Each row is a point. Each copy is the shape, with its points in the same order, turned, moved and blurred by noise. Say if it was mirrored as well.

Shape (6 x 3)
|  42 | -20 | -17 |
|  55 |   6 |  -4 |
| -24 |  31 |  12 |
| -11 | -22 | -31 |
| -40 | -22 |  16 |
| -35 | -31 | -16 |
Copy 1 (6 x 3)
|  16 | -48 |  -5 |
|  44 | -39 |  11 |
|   8 |  41 |  14 |
| -13 |  -4 | -25 |
| -39 |  19 |  17 |
| -40 |   4 | -14 |
Copy 1 is: only turned
Copy 2 (6 x 3)
| -13 |  16 | -49 |
|  17 |   4 | -48 |
|  16 |  -6 |  33 |
| -28 |  33 |   1 |
| -42 |  -5 |  30 |
| -49 |  18 |  22 |
Copy 2 is: only turned
Copy 3 (6 x 3)
| -25 |  26 |  32 |
| -29 |  -6 |  54 |
|  11 | -37 | -14 |
|   4 |  33 |  -5 |
|  -8 |   1 | -49 |
|   2 |  27 | -39 |
Copy 3 is: mirrored

Shape (9 x 6)
| -15 |  35 |   0 |  25 | -21 | -25 |
|   6 |   1 | -16 | -17 |  38 |   3 |
|  18 |  -2 | -23 | -39 |  19 |  30 |
|  -4 |   5 |   0 |   0 |  22 |  10 |
| -33 |  28 |  -2 |   1 |  -3 |   5 |
| -12 | -18 | -15 |  -9 |  14 |   8 |
|  38 | -20 |   9 |  -2 | -53 | -15 |
| -23 |  33 | -24 |  56 | -26 |  -5 |
|  28 | -10 |  26 |   7 | -23 |   6 |
Copy 1 (9 x 6)
|   7 | -32 |  -4 | -22 |  -8 |  41 |
|  41 |  16 |  -9 |   8 |  27 |  -4 |
|  40 |  49 |   0 |   1 |   9 |  -6 |
|  34 |  -3 |   4 |  -2 |  15 |  -2 |
|  17 | -10 |  20 | -28 |  10 |  22 |
|  10 |  15 |  -3 |  -5 |  23 | -13 |
| -20 |  13 | -19 |  11 | -58 |   2 |
|   7 | -38 | -20 | -60 |  -4 |  31 |
|  11 |  -2 |  -7 |   6 | -44 | -12 |
Copy 1 is: only turned
Copy 2 (9 x 6)
|   6 |  -2 |  19 |   2 |  13 | -38 |
|  19 |  32 | -53 |   8 |   0 |  -3 |
|  27 |  11 | -56 |  15 | -37 |   9 |
|  19 |  21 | -25 |  13 |   3 |   5 |
|   6 |  23 |  10 |  16 |  -8 | -16 |
|  -2 |  20 | -30 |  -2 |  -9 |  12 |
|  29 | -56 |  -9 | -29 | -11 |   1 |
| -30 | -15 |  15 |  29 |  24 | -40 |
|  34 | -35 |  -2 |   0 |  -1 |  19 |
Copy 2 is: only turned
